Every row gives one point. Each copy is the shape, with its points in the same order, stretched, turned, moved and blurred by noise. Say if it was mirrored as well.

Shape:
[[ 3.1 -0.1  0.9]
 [-3.4  4.3  4.5]
 [-0.7  1.6 -0.2]
 [ 2.5  1.3 -1.7]
 [-6.8 -0.6  3.6]
 [-6.2  0.6  1.5]
 [-0.6 -3.2 -0.4]
 [-0.4 -0.1 -1.9]]
Copy 1 (8 x 3):
[[-2.0 -0.3 -2.2]
 [ 2.7 -1.3  2.3]
 [ 0.1  2.6 -0.8]
 [-2.5  2.7 -1.7]
 [ 4.7 -0.5 -1.1]
 [ 4.5  2.1 -0.7]
 [ 0.2  1.4 -4.4]
 [-0.2  3.9 -2.4]]
Copy 1 is: mirrored
Copy 2:
[[ 3.1 -1.5 -0.5]
 [-4.8 -4.8 -3.7]
 [-0.7  0.1 -0.4]
 [ 2.2  0.5  1.8]
 [-5.4  0.0 -7.1]
 [-5.1  1.3 -4.7]
 [ 1.5  2.9 -2.6]
 [ 0.6  2.6  0.2]]
Copy 2 is: only turned
Copy 3:
[[-2.1  0.9 -0.5]
 [ 7.9 -2.0 -0.1]
 [ 0.0 -1.6  0.2]
 [-4.4  1.1  1.3]
 [ 6.1 -5.6 -4.1]
 [ 4.6 -5.9 -2.4]
 [-2.5 -2.2 -3.0]
 [-2.8 -2.3 -0.2]]
Copy 3 is: only turned

Shape, 10 rows:
[[ 0.9  0.2  5.8  1.3]
 [-1.9  0.2 -0.2  1.8]
 [ 0.3  0.3 -2.3 -2.9]
 [-1.7  0.9 -2.4  7.2]
 [ 2.0  0.2  5.9 -2.6]
 [-1.2 -1.4  0.4 -2.1]
 [ 2.7 -1.8 -0.2 -3.8]
 [ 0.8 -1.1 -2.2 -1.7]
 [ 1.2  4.1 -0.6 -3.3]
 [ 0.0 -2.0 -1.6 -0.4]]
Copy 1:
[[-0.5  4.0  4.2 -5.2]
 [-3.3 -2.9  2.1 -1.3]
 [ 1.0 -2.5 -2.0  3.6]
 [-7.4 -3.6  0.3 -4.9]
 [ 2.6  4.7  2.9 -1.9]
 [ 0.7 -2.1  1.9  0.6]
 [ 4.7  0.5 -2.2  1.1]
 [ 1.6 -2.3 -2.1  1.1]
 [-0.4  0.4 -2.3  5.4]
 [ 0.6 -2.8 -0.6 -0.8]]
Copy 1 is: mirrored
Copy 2:
[[ 2.5 -3.0  3.2 -3.4]
 [ 3.6  1.0  0.6 -1.3]
 [-1.2 -0.5 -0.2  2.4]
 [ 5.2  3.5 -2.4 -7.2]
 [-0.4 -5.1  4.1  0.7]
 [ 0.1  0.5  3.1  2.1]
 [-3.9 -0.6  2.8  1.3]
 [-1.5  1.4  1.1  0.0]
 [ 0.8 -4.6 -2.9  4.2]
 [-0.5  2.1  2.2 -1.0]]
Copy 2 is: mirrored
Copy 3, 10 rows:
[[ 1.1 -5.3 -1.7 -3.4]
 [ 3.9  0.8  0.7 -1.4]
 [-2.2  2.7  1.8  2.0]
 [10.6  1.2 -0.2  1.1]
 [-3.7 -5.1 -0.9 -3.0]
 [-2.2  2.4 -1.0 -1.5]
 [-4.5  1.7 -2.5  1.7]
 [-1.1  3.2 -0.4  1.9]
 [-2.0 -2.4  5.5  2.4]
 [ 0.0  3.5 -2.4  1.2]]
Copy 3 is: mirrored
Copy 4, 10 rows:
[[ 5.2 -3.2  4.5 -3.6]
 [-2.3 -0.5  2.4 -1.3]
 [-0.2 -0.5 -4.1  3.5]
 [-8.8 -4.0  5.4 -4.8]
 [ 8.8 -2.5  1.4 -0.6]
 [ 1.7  2.5 -0.7  0.7]
 [ 1.8  1.0 -4.0  2.0]
 [-1.6  0.4 -3.0  1.5]
 [ 3.2 -5.4 -2.9  6.2]
 [-2.1  1.8 -1.6  0.0]]
Copy 4 is: only turned

Shape, 13 rows:
[[ 2.9  3.3 -3.7  3.8  0.6  3.3 -4.7  3.9]
 [ 1.5 -1.6 -2.7  3.2  2.3  1.3  4.4  0.8]
 [-3.3 -4.2 -1.2  1.4  2.8 -3.9  4.9 -5.8]
 [ 4.1  0.3  4.2 -2.5 -3.5 -2.4 -1.7  0.4]
 [ 2.1 -1.4  1.5  0.4 -0.4 -2.8  0.6  0.7]
 [ 2.4 -0.9  1.5 -0.9 -5.1  2.3 -3.4  4.4]
 [ 3.1 -2.3 -1.9 -1.0  3.9  2.0  3.4  2.9]
 [-3.4  1.2  2.0 -2.0 -2.5 -2.2  0.9 -0.7]
 [-0.1 -3.5  3.3  0.5 -1.9 -2.0 -0.3  3.6]
 [ 0.0 -5.7  1.4 -3.0  1.9 -2.2  0.2 -0.1]
 [ 0.5  0.9 -5.7  1.8 -0.2  2.1 -2.7  5.6]
 [-3.4 -1.0  3.8  0.4  3.1 -3.1  2.6 -0.9]
 [-1.6 -2.8  5.6 -1.2 -1.2 -0.2 -0.2 -2.4]]
Copy 1:
[[ 2.5 -4.0 -5.1 -3.2  1.0  2.2 -0.2  3.3]
 [ 5.1  3.5  5.4 -1.6  2.2  1.5 -0.4  3.3]
 [ 5.3  1.1  9.0  2.6  4.7 -2.8 -3.7 -1.3]
 [-2.3  0.5 -3.5  1.4 -3.8 -1.7  5.0 -0.8]
 [ 1.7  2.5  0.7  0.2 -1.3 -2.2  1.3  0.2]
 [-0.8  0.9 -4.8  1.0 -4.9  2.3  0.0 -1.2]
 [ 2.9  2.3  1.3 -0.2  0.4 -0.6 -1.0  6.2]
 [-2.6  1.2 -1.3  2.0  0.2  0.2  2.1 -3.8]
 [ 0.5  5.1 -0.6  0.2 -3.2 -1.7 -1.6 -2.8]
 [ 0.8  1.4  2.0  3.6 -0.5 -4.6 -3.8 -0.1]
 [ 0.7 -3.8 -2.7 -3.1  0.6  1.8 -3.0  2.0]
 [ 0.0  3.9  2.1  1.1  3.3 -2.6  0.6 -2.0]
 [ 0.6  3.7  0.1  4.7  0.3 -1.4 -0.5 -3.0]]
Copy 1 is: mirrored
Copy 2, 13 rows:
[[-2.9  7.9 -5.9 -0.4 -5.3 -3.2 -1.5 -1.8]
 [ 3.6 -0.7 -2.7 -1.7 -2.5  3.5 -4.8  0.6]
 [11.0 -4.2  2.1  0.9  3.0  8.2 -0.9 -0.6]
 [-7.2 -2.4 -1.7  2.6  7.0 -2.1  3.0 -2.7]
 [-0.4 -3.3 -0.5 -0.5  3.0  1.1  1.5 -2.8]
 [-8.5  1.5 -0.1  2.1 -0.6 -6.5  1.6 -1.9]
 [-2.4  0.6 -0.7 -1.5 -0.9  4.1 -2.9  0.0]
 [-0.4 -3.9  1.2  1.5  2.2 -0.1  4.9  2.1]
 [-2.3 -5.8  1.2 -2.0  0.9 -3.4  2.5 -3.6]
 [ 0.3 -2.4  4.4  0.0  3.6  2.7  1.3 -3.9]
 [-3.5  4.8 -2.9  1.3 -9.4 -3.0 -1.1 -2.7]
 [ 4.3 -6.1  2.3 -4.3  3.0  1.6  4.1  2.1]
 [ 1.1 -2.9  4.4 -1.3  7.3 -0.8  1.5  0.2]]
Copy 2 is: mirrored
Copy 3 (13 x 8):
[[-0.7 -2.7  4.4 -6.6 -5.1  0.1 -3.4  0.8]
 [ 2.3 -0.7  2.9  2.2 -1.7  1.6 -4.3 -3.1]
 [ 3.4 -0.6 -1.1  7.9 -1.6 -2.1  0.2 -1.7]
 [ 2.6  3.6 -0.4 -3.4  2.6  1.2  6.9 -2.7]
 [ 2.4  0.6 -0.4 -0.1  0.1  1.3  2.5 -3.4]
 [-1.4  1.0  3.2 -5.5  3.1  1.6  2.4 -0.2]
 [ 0.9  2.3  0.5  0.2 -0.5  2.0 -4.9 -2.6]
 [ 2.3  1.3  0.1  2.0  1.5  1.4  4.9  2.4]
 [ 1.5 -1.3 -0.1 -0.1  3.8  2.5  2.6 -2.6]
 [-0.2  1.3 -2.8  1.4  2.0 -0.7  0.5 -2.0]
 [-3.8 -2.6  4.6 -3.7 -4.6  1.3 -4.7  1.1]
 [ 5.8 -0.9 -3.1  4.4  1.8  1.4  2.2 -0.1]
 [ 4.0  1.0 -1.5  0.8  5.6 -1.7  4.9  0.4]]
Copy 3 is: only turned
Copy 4 (13 x 8):
[[-2.7  1.3 -2.4  2.1  3.6 -4.0  2.1  6.0]
 [-0.8  5.0 -2.2  0.6 -2.3  3.7  4.5  3.0]
 [-1.4  4.2  2.5  4.5 -7.2  6.5  3.0  0.3]
 [-0.1 -1.0  4.7 -1.5  4.3 -1.7 -0.3 -2.6]
 [-2.2  2.0  2.1 -0.7 -0.5  0.2  0.3 -1.1]
 [ 2.0 -1.7  1.0 -5.2  3.4 -2.8 -2.4  0.9]
 [-2.3  1.3 -1.7 -4.1  1.7  5.7  3.2  4.2]
 [ 0.8 -0.1  0.4  3.8  1.3  0.4 -2.5 -2.7]
 [-1.6  0.9  0.1 -3.3 -1.7 -1.7 -2.7 -2.3]
 [-1.7 -1.0  3.0 -4.8 -1.0  4.0 -1.2  1.3]
 [-2.0  1.8 -3.0 -0.7  4.6 -2.0 -2.1  6.2]
 [-2.6  0.7 -0.6  3.9 -4.2  1.3  0.1 -3.2]
 [ 1.8 -2.3  2.5  0.0 -4.0  1.3  0.9 -2.5]]
Copy 4 is: mirrored
